Each row is a point. Each copy is the shape, with its points in the same order, turned, moved and blurred by noise. Some copies are also mirrored. Which?

Shape:
[[ 88 -27]
 [ 21  -1]
 [ 85 -71]
 [  6  -9]
 [-18 -28]
 [ -1 -51]
 [ 31  48]
 [-24  -7]]
Copy 1:
[[-68  43]
 [  8   7]
 [-94   4]
 [ 10   4]
 [ 11 -33]
 [-13 -35]
 [ 18  60]
 [ 35 -14]]
Copy 1 is: mirrored
Copy 2, 8 rows:
[[ 91  36]
 [ 27  13]
 [115   9]
 [ 17  -2]
 [ 14 -31]
 [ 38 -35]
 [ -5  60]
 [ -6 -18]]
Copy 2 is: only turned
Copy 3 (8 x 2):
[[ -81  -61]
 [ -26  -12]
 [ -74 -101]
 [  -8  -21]
 [  17  -27]
 [   7  -56]
 [ -47   35]
 [  27  -12]]
Copy 3 is: mirrored
Copy 4 (8 x 2):
[[ 79  18]
 [ 14  26]
 [ 93 -22]
 [ -6  10]
 [-13 -22]
 [  4 -32]
 [  4  74]
 [-30   0]]
Copy 4 is: only turned

Shape (6 x 3):
[[ 18 -27 -48]
 [ 15  75 -22]
 [ 22  75 -13]
 [ 22 -34  -8]
 [-39 -24  -4]
 [-65 -23 -47]]
Copy 1, 6 rows:
[[ 40 -55 -18]
 [  4 -40  81]
 [  8 -28  83]
 [ 29 -17 -24]
 [-31 -39 -27]
 [-33 -89 -32]]
Copy 1 is: mirrored
Copy 2:
[[-15 -20 -79]
 [ 21  61 -32]
 [ 27  69 -26]
 [ -8 -41 -45]
 [-54 -22 -17]
 [-91  -7 -35]]
Copy 2 is: only turned

Shape, 10 rows:
[[-26 -56  28  41]
 [ 10 -59  66 -32]
 [ 20  56  -5 -92]
 [-55  27 -41  14]
 [-23 -53 -48 -39]
 [ 63 -40  38  35]
 [-63  -5  37 -20]
 [ 31  25 -28  12]
 [ 61  44 -14 -67]
 [-25 -10  17 -62]]
Copy 1:
[[   0   10    5   67]
 [  -7   84   38   30]
 [ -14    5   34 -115]
 [ -10  -78   11  -19]
 [ -61   -5  -21   -8]
 [  56   58  -35   23]
 [ -31   -6   62   13]
 [  30  -25  -33  -38]
 [  19   26  -18  -98]
 [ -36   22   42  -27]]
Copy 1 is: mirrored
Copy 2:
[[ 18 -15  77  37]
 [-27 -39  76 -26]
 [-63  17 -43 -73]
 [  6  69 -12  29]
 [ 34  46  43 -64]
 [ 19 -79  12   4]
 [-52  35  58  16]
 [ 23  -1 -34   5]
 [-31 -20 -54 -65]
 [-40  24  35 -45]]
Copy 2 is: mirrored
Copy 3 (10 x 4):
[[-76  11  -7 -25]
 [-39  36  71 -45]
 [ 80  -1  67  30]
 [ -7 -35 -26  55]
 [-24 -72  41  -7]
 [-12  35  -9 -84]
 [-43  18  39  43]
 [ 36 -11 -23 -15]
 [ 92   0  43 -15]
 [ -5  -2  70  18]]
Copy 3 is: mirrored

Shape (12 x 6):
[[ -16   27    3   17 -121   40]
 [  34   13   16    5   -4   12]
 [  38   23   82   14    2    3]
 [  -8    3    9   18   14   39]
 [ -18   15    0    5   10   26]
 [ -14   33   -1   -2  -43   17]
 [  73   34   20   -4   -8   23]
 [  -1  -35   20   59   17   41]
 [  32  -77    9   40  -45   14]
 [ -13   29    8   17   -6   38]
 [  -6   24   -2   46   13  -17]
 [ -18  -18   41   14   -1   -7]]
Copy 1, 12 rows:
[[-47 -16 -16  63 -91 -69]
 [  0  -4  32   5 -25   2]
 [-23 -33  85  20 -17  13]
 [-32   2  -4  10 -19  29]
 [-37   4  -8  -3 -13  12]
 [-41  -3  -3  10 -37 -36]
 [ 19   3  59 -10 -53  -4]
 [-14   0  -7  56  -7  61]
 [ 41 -45 -18  80 -26  17]
 [-48  10   3   9 -31   8]
 [-24  28  14  25  25  -6]
 [-30 -39  10  30  15  11]]
Copy 1 is: only turned
Copy 2:
[[ 25  40  17 106 -50 -23]
 [ 18 -10  23  -9 -25  22]
 [  6 -17  84 -12 -37  35]
 [-24   4  -2 -16 -35  22]
 [-25  13  -7  -5 -17  17]
 [  6  27   6  39 -11   4]
 [ 59  -6  34  -7 -26  44]
 [-35 -15   5 -30 -74 -12]
 [  7 -73   8  19 -77 -30]
 [ -7  28  10   3 -31  11]
 [ -8  13  26 -30   1 -27]
 [-42 -23  33   0 -18   2]]
Copy 2 is: mirrored
Copy 3, 12 rows:
[[ -2  84  71  47 -77  -5]
 [ 45  25  17  -1 -11  38]
 [ 72 -10  69  -1   4  48]
 [ 11   6   8  29  12  31]
 [  0  17   6  13  13  19]
 [  5  51  36   5 -19   7]
 [ 70  47  19 -14 -14  71]
 [ 28 -32  -6  63  -7  22]
 [ 42 -24  -6  41 -95  21]
 [ 10  30  22  26  10  20]
 [ 44  10   2   5  18 -18]
 [ 14 -26  38   3 -13   8]]
Copy 3 is: only turned
Copy 4 (12 x 6):
[[-49  68   1  43 -37  74]
 [ 30  25  29  23   7   0]
 [ 17  55  62  38   9 -45]
 [ 26  47 -18  11  35 -11]
 [  7  32  -8  -3  36  -2]
 [-19  36   8  11   8  30]
 [ 57  26  63  20  -4  20]
 [ 39  59 -39  57  33 -26]
 [ 37  22 -46  89 -40  -9]
 [  7  59   1   9  34  11]
 [  5  11   0  44  63  -1]
 [-10  31  -5  32  14 -45]]
Copy 4 is: mirrored

Shape (13 x 8):
[[  43  -26   41    9    2  -26  -16 -111]
 [ -27  -24  -31  -16  -24  -30  -69  121]
 [  13  -19    4  -14  -49  -58   34  -98]
 [   9   15  -45   19    0   24  -13   32]
 [   3  -11   80   -9  -23  -50   22    6]
 [  15   17   -7   -5  -39   46   31   40]
 [  28  -10   27  -27  -34   58  -31   -4]
 [  38   12   12   23  -43  -26  -47   69]
 [  18  -44   28    1   55  -83  -15  -41]
 [  38   52   70  -29  -31   70   -5   37]
 [ -50   97    0  -23  -40   -1   -6   36]
 [ -34  -28   31   17   -7  -44    2  -53]
 [  33   47    2  -63   -9   30   -7   24]]
Copy 1:
[[  7 -28  -6 100  55  22 -69 -60]
 [ 67 -64 -17 -69 -68  -7  66 -72]
 [  6 -23 -21  84   2 -51 -90 -30]
 [ 45 -26 -22   7 -14  30  46   9]
 [-10 -20  61   8   2 -30 -30 -63]
 [ 22 -24  29  -3 -42  26   9  37]
 [ 23 -63   9   6 -19  73 -36  -9]
 [ 78  -5  22 -20 -33  25  22 -63]
 [ 23 -58   6  61  70 -40   0 -94]
 [ 14 -19  62 -48  -3  80 -35  16]
 [ -9  29 -32 -73 -20   0  -6   8]
 [-35 -25 -11  54   6 -26 -19 -68]
 [ 44 -45   2 -45  12  35 -24  25]]
Copy 1 is: mirrored
Copy 2 (13 x 8):
[[ 86  20  72 -29 -30 -10  22 -42]
 [-10 -35 -39  86  23   9 -99  54]
 [ 94  22  -6  -3 -16  12  25 -92]
 [-22  28 -23  47  -3  -3  -6  34]
 [ 52  10  40  11  60  47 -40 -47]
 [-10  46 -29  20  14  57   4  25]
 [ 18  25  17 -17 -33  57 -26  33]
 [ 42  31   7  77  26  37 -53  51]
 [ 73 -31  42  -8  45 -65 -11 -33]
 [ -6  85  26 -20  16  82 -51  40]
 [-45  79 -24  57   5  33 -77 -35]
 [ 36 -20  42  19   1  -1  -2 -67]
 [  9  72 -33 -23   3  23 -57  25]]
Copy 2 is: mirrored
Copy 3:
[[  63  -73   84   11   15  -47  -26  -46]
 [ -32   33  -77  -48   -4   -5  -81   67]
 [  38  -44   67   23  -22 -109    9  -13]
 [  32   23  -44   -4  -15   11   -3   -2]
 [  -2  -16   75   -3   29  -32  -12   62]
 [  34   14  -12  -31  -28    8   46   40]
 [  37  -39   16  -75  -20   14    7    9]
 [  29   21    3  -16  -29   18  -67   67]
 [  31  -27   39   25   82  -60  -63  -12]
 [  38   18   55  -84  -19   58   30   41]
 [ -38   85   28  -37  -47   -4   14    8]
 [ -21  -43   49   28   13  -50  -14  -11]
 [  52   45   16  -81   -4   -9   13   10]]
Copy 3 is: only turned

Shape (15 x 9):
[[  89  -57  -18   -8  -48   15  -44  -10    4]
 [ -26  -42   11   39   80   27  -52  -20   -1]
 [  15   39  -64   48  -35  -11   37   41   60]
 [  63   44 -106   42  -70  -36  -42   31   14]
 [  95  -13  -31    1   10   56  -49   54  -40]
 [ -22   28   31   60    2   33   -3  -27  -66]
 [ -35   20   78  -10   47    5   -9  -22  -41]
 [ -60  -34   -2  -40   57   43  -31  -25  -57]
 [  -8   31   15   33  -31   -2   30   52  -12]
 [  54    0  -67   27  -55  -21  -16   55   -7]
 [   1   20   26  -10   12   85    5  -47  -45]
 [  18   -7  -16   15   35   -9   43  -17  -50]
 [ -16   72  -10   50   29  -65   29    1    4]
 [  59  -13  -94   85  -73  -36   11   57   12]
 [  17   26   27   13   36   53   19  -24  -32]]
Copy 1, 15 rows:
[[  70   29   18   25  -66   32  -24  -36   53]
 [ -33  -20   40   46   35   45  -46   45   32]
 [ -36   -2    2  -63  -29   -2   65  -65   31]
 [   4   37  -32  -34  -28  -48   20 -101   91]
 [  51   45    6  -40  -41    3  -42   35   93]
 [ -52   12  -63   19  -12   14  -27   48  -12]
 [   1  -20  -20   40   28   11   -5   83  -45]
 [  18  -68  -20    7   41   50  -78   52   -2]
 [ -22  -17  -30  -33  -49  -25   36   17   -4]
 [  13   11   -9  -41  -60  -36   -3  -60   66]
 [  15   13  -61   -5    2   76  -23   61  -11]
 [ -14   18    4  -32   -3    6  -47    5  -38]
 [ -54   12  -10  -21   41  -48   35  -18  -34]
 [ -42   26    7  -47  -89  -42    7  -97   67]
 [  -5   28  -21  -15    9   46  -11   60  -17]]
Copy 1 is: mirrored
Copy 2 (15 x 9):
[[-32 -56 -31  -4 -86  13 -13  23   0]
 [-61  12 -33 -35  42  27  21 -45 -61]
 [ 12   0  -1 100   3   0  -9 -40  48]
 [ 44 -82 -30  90 -15 -36 -57 -17  29]
 [ 24 -63 -35  11 -61  78 -28  -4 -65]
 [ 42  62  -9 -51   9  -2  -2 -71 -27]
 [ -1  49  57 -63  30   8  19 -12 -52]
 [-22  26 -57 -81  59  53   8  20 -31]
 [ 47  54  28  41  -2  10 -29  -6  -9]
 [ 32 -40 -41  69 -33  -8 -40  10  -4]
 [ 30  26   1 -92 -14  60   9 -36   5]
 [ 40  14 -33   1   8  18  67  -9 -14]
 [ 44  15  34  57  66 -41  39 -38  -8]
 [ 29 -24 -62 121 -62 -28 -30 -18  12]
 [ 24  23  13 -44  -3  47  30 -49 -16]]
Copy 2 is: only turned

Shape, 17 rows:
[[  -1  -12   80  -34  -30   28  -17   11   25   22  -38]
 [  16  -21  -14    6   13   23   -9   26  -14  -42   11]
 [ -48    2   25   19  -13   27  -20  -36   34  -53  -21]
 [   7  -30  -29   -6  -11  -15  -12   -2    6   -3  -52]
 [   2  -23  -20  -25   15   30    3  -35  -49   14   -3]
 [ -46  -11    6    0  -50   -4   10  -25  -41  -43   -9]
 [   1   49   43   -1   21  -30    0   20  -31   -9  -28]
 [ -17    7   89   21   44   67  -48   -4  -62   18  -32]
 [ -46   28    9  -24   25    2  -52  -58  -33  -16   -1]
 [  54  -18   30   51  -22  -28  -49  -16   -9    3   14]
 [   1   17   29   -9    7   21  -38 -102   -7  -39    4]
 [  14    3   49  -12   33  -22    5   16  -39  -20   26]
 [   6  -28  -21  -18  -32    1  -51  -43   10  -24  -23]
 [   6   33  -10  -18  -30  -25    0  -48  -36    9   20]
 [  10    5   29  -35  -44  -31   13    9   14   77  -11]
 [   1  -15   27   -7  -31   25   -2   25  -21  -15  -31]
 [ -13  -24    4   -3   55   -9  -19  -16   25  -53  -34]]
Copy 1, 17 rows:
[[-18  46  63   1 -13  39 -32   0 -28  43  -3]
 [ 16 -30 -23 -28   2   9   6 -18 -33   2 -17]
 [ 20  41 -41  60 -21  11 -39  -5 -28  26  -6]
 [ 25  30  17 -23  33 -40 -28 -13 -12   8 -22]
 [ 28  10   1 -17  39  12  35  -5  17   2  37]
 [ 57   7  11  39 -31 -23  -3 -12 -16 -13  24]
 [-50  -9  15  -5 -25  -4 -47 -44   1 -30  19]
 [-38   9  10  18  37  61 -21 -20 -58  -1  80]
 [  2  42 -43   0 -12  -5 -12 -37  13  21  75]
 [ 12 -61  21   1  30  -6 -50 -54  -7  68  -4]
 [ 18  38 -41  44   5  29 -13 -70  22  50  31]
 [ -5 -37   4 -35 -31  38 -29 -36   6 -11  24]
 [ 43  38  -5  -4  16 -25  -9 -44 -10  55 -11]
 [  8  -7  11  12 -21 -32  12 -39  53  22  24]
 [-27  11  84 -18  -9 -18 -23  17  40  40   5]
 [  5   7  38   1  -2   5  -6  -5 -46   3   1]
 [ 21  38 -47 -28  14  13 -54 -27 -14  -9 -21]]
Copy 1 is: mirrored
Copy 2:
[[ 19 -40  27   9  19  10  25   3  23 105   4]
 [ 13 -15  18  14 -30  -3 -13  55  11 -10  17]
 [ 15 -45  44  12 -22  -2  57 -16  54  -5  -4]
 [ 42 -16 -36  14  -7  12  -5   1  16   8 -17]
 [ 23  17  39  21 -26  12 -38 -10 -27   9 -11]
 [ 17 -47  21  28 -30 -19  45 -14 -39  -8 -14]
 [-12  25   5  38  38  12  52  30 -12  21  17]
 [-32 -12  92  43  17  92  16  18   0  51   9]
 [ -6   7  62  74  10  -4  15 -34  15 -13 -19]
 [-21 -16  10  -2  17   5   8  66  15  16 -81]
 [ 27  16  89  40 -16 -10  34 -10  35   0 -61]
 [ -1  10  44  20  39 -16  14  58 -26   9  15]
 [ 42 -30   5  41 -24 -15  -6  -4  37  11 -54]
 [ -8  32  14  31 -11 -44  15 -11 -29  13 -48]
 [ -6   3 -30 -11  34 -32  -2 -17 -18  92 -19]
 [ 15 -36   6  20 -21  15  20  27 -10  46  10]
 [ 54 -10  25  19  23  14  13  16  52 -32  14]]
Copy 2 is: mirrored
Copy 3 (17 x 11):
[[ 64  26  54  13 -36 -10 -36  16  20  10  30]
 [-16  25 -28  -6  15  12  28   4  39  14  15]
 [-13  32  39 -28 -12 -49   0  21  32  18 -42]
 [-15 -20  35 -15   1  40   7   9  11 -16   2]
 [ 18  13 -13 -39   3  10  27 -45 -19 -18  14]
 [-19  14  -8 -54 -39 -32  17  41 -14 -17   2]
 [ 54   9 -30  15   1  -4  -6  41  27 -50 -27]
 [121  77   0 -29   6   1  25  11  10  21 -28]
 [ 14  48  -9 -23 -35 -13  11 -26  -9 -28 -70]
 [ 30 -42 -30  15 -31  26  11  19  12  60 -27]
 [ 22   5  -1 -40 -51 -44  15 -49  27  10 -66]
 [ 37  20 -71  -2  -3   2 -21  10  28 -12   2]
 [-27  -5  33 -19 -50  21  17 -19  15  11 -19]
 [  5 -25 -32   3 -43 -23  19 -16 -29 -34 -18]
 [ 41 -32  21  47 -25   3 -42   7 -41 -25  36]
 [ 26  19  13 -12 -16   2  18  35  19  -2  34]
 [-14  22  11 -32  23  15 -23  -5  61  -6 -44]]
Copy 3 is: mirrored

Shape (15 x 12):
[[ 42 -44  18 -48  45  24 -44  34  77  67  36   2]
 [-21  43 -44  -4 -26  35  59  41 -33 -75   6   3]
 [ 21  10  14  46 -10  38  14 -15 -43  31  11 106]
 [-47  22   1  64  75 -31  36 -34  11  45  73  21]
 [112  56 -39  28  67 -21 -14  45  28  -9  56 -13]
 [-29  13 -37 -44 -71 -59 -11 -77  -8 -12  62  -9]
 [ 11  46  23  76 -43 -21 -40  33 -58 -40   5  95]
 [-21 -29 -50  26  38 -27 -52 -34 -10 -32   9 -11]
 [ -8  24 -31  16 -17 -25 -73 -14   9  80 -70 -25]
 [-25 -36   4  11 -35  13   6  51   8  39  69   1]
 [  5 -14  10  62 -48  -4  25 -52   0 -19  19  29]
 [-14 -27 -12 -23  -9 -36  83  31 -36 -27  20  11]
 [-28 -21  50 -55 -47 -10 -99 -34  85  22 -50 -56]
 [-42 -58 -55 -12  35   6  28  33  40 -50 -31 -75]
 [ 34   6  -8 -18   3   5 -29  19 -96 -11   7 -55]]
Copy 1:
[[ -10 -101  -46   11   78   18   22   35   30   19   44   11]
 [  -9   99   -4  -16  -40  -47   20   42   14   15   39    7]
 [ -53   -3  -30   -2  -47   20   48   31  -21  -49    5  113]
 [ -43  -27   -8   37  -10  -43   85  -44   22  -88  -17    6]
 [   8  -43  -86   -9  -16  -16  -24  -31  108  -42   80   12]
 [ -35   -8   -7  -51   -9 -105  -14   12  -10   10  -95  -14]
 [ -34   32  -61   18 -101   18  -24    3  -73  -51    7   69]
 [ -19   28  -82  -40   29    5    3  -25   -3  -38  -46  -29]
 [ -75  -70  -28 -103  -21   64    0   22  -21  -46   -1  -60]
 [  22  -49  -19   13   -6  -43   54   23  -54    3   19   -5]
 [  10   17   -2  -12  -64    5   18   22    4  -35  -64   38]
 [  22   45   43   -8   16  -56    7    1  -34  -26   14   34]
 [ -37  -81   -1  -31   40   68  -44   58   -4   51  -66  -88]
 [  33   61    6  -35   79    7   47   28   29  -12   17  -81]
 [  -8   38  -53  -75   -3    6    4  -61  -22   53   30    5]]
Copy 1 is: mirrored
Copy 2, 15 rows:
[[  55   -1  116    4   -2   68   13   21   27  -25  -68    0]
 [ -54   -4  -31  -68   31  -37   38  -16   -5   56   -2   15]
 [   6   37   69   -7   36  -12   -5  -11   18   41  101  -10]
 [ 102   -1   -6   16   94    7    4   74   -4   17   38   27]
 [   4   58   50   13   42  -31  -10   39   51  -19  -65   96]
 [ 108   15  -23  -96  -51  -50    1   26   26   62   -2  -31]
 [ -21  -33   62   -2    9 -104  -17    8   49   32  102   25]
 [  73  -46  -24  -25   -7    3  -37  -29   55   14    6   32]
 [  33  -10   13  -23  -10    7  -73    2   48  -82    6  -69]
 [  22  -32   62  -13    3   23  -19   42  -42   53  -21  -23]
 [  33   23   -9   -5  -37    4    5   30   22   52   70   11]
 [  13   -1  -17   -1   22  -29   55   -3    5   87  -25  -33]
 [  73  -45   33  -54 -112   39   31   10   25  -88  -21  -70]
 [   1  -62  -76  -23   -6   62   24  -23    8   17  -77   15]
 [  23   13   -5    9  -16  -76  -23  -73  -23    3  -37    5]]
Copy 2 is: only turned
Copy 3, 15 rows:
[[ -13    3  -55  -54   25    3   13  -87   85   23   70  -53]
 [  40  -22   17   51  -60   44  -84  -10  -10    9    3   57]
 [  83  -31   61  -16    5  -33    9  -54   44   34  -43   28]
 [ -30  -59   49  -31   31   34   20   22   62   91  -23   15]
 [ -79    0   -1   70  -43  -31  -19  -59  110   45    5    2]
 [ -12   25   89   15   38   87   19   -6   -6  -63   18    5]
 [  48  -24  119   10  -53  -97  -23  -15   16    2    6   32]
 [ -14   16   68   -9  -47   42   -1   -9   18   29    6  -80]
 [ -40   77   34  -76    8  -23  -24  -64  -36   27   -9  -35]
 [  37  -15   11    5   42   13   -2  -24    7   57   86   10]
 [  37  -17   54   -1  -30   14   62  -11   -8   12  -13   30]
 [  22  -82    8   48   12   37  -41  -14  -30    5   11  -11]
 [ -29   72  -15 -119  -12   12   27  -28  -22  -67   79  -48]
 [ -22  -21  -39   -8  -72   91  -42  -15  -39   45   47  -52]
 [  15   47   -3   59   -6  -25  -53   13    5   -5   -4  -54]]
Copy 3 is: only turned
Copy 4, 15 rows:
[[-16 -44 -61  35 -64  -6 -38 -72  35  -4  24 -31]
 [-39  27   1 -99  31 -21  43 -11 -40  12 -19  59]
 [ -6 -42   1 -34  56  26  76 -75  55  66   7   9]
 [-63   4  72  11  54 -19 -31 -48  61  58  61  14]
 [ 11  30 -21  -6 -51  -4 -13 -73 -47  81  93  20]
 [-55  18  25  46  -9 -16  63 104  16  56  -1   9]
 [ 71 -45  63 -57  33   5 112 -47 -11  65  25  35]
 [ -8   2  38  47  35  36 -15  -4 -36  33  -9  48]
 [ 30  14   9   0 -11 116 -15  23  32 -11  32 -27]
 [-38 -13  18   8  13 -33  38 -38  22 -37  13 -33]
 [ 22  24  21   8  57 -19  53  -8  50  57 -18  12]
 [-18 -10 -45 -40  80 -59  31  28 -12   0  35  36]
 [ 36 -31   1  21 -66  32 -58  75  46 -19 -55 -51]
 [-24  44 -26 -20  20 -14 -82   9 -45 -58 -31  47]
 [-25 -25 -18 -25  27  34  18  10 -92  37  10 -37]]
Copy 4 is: only turned
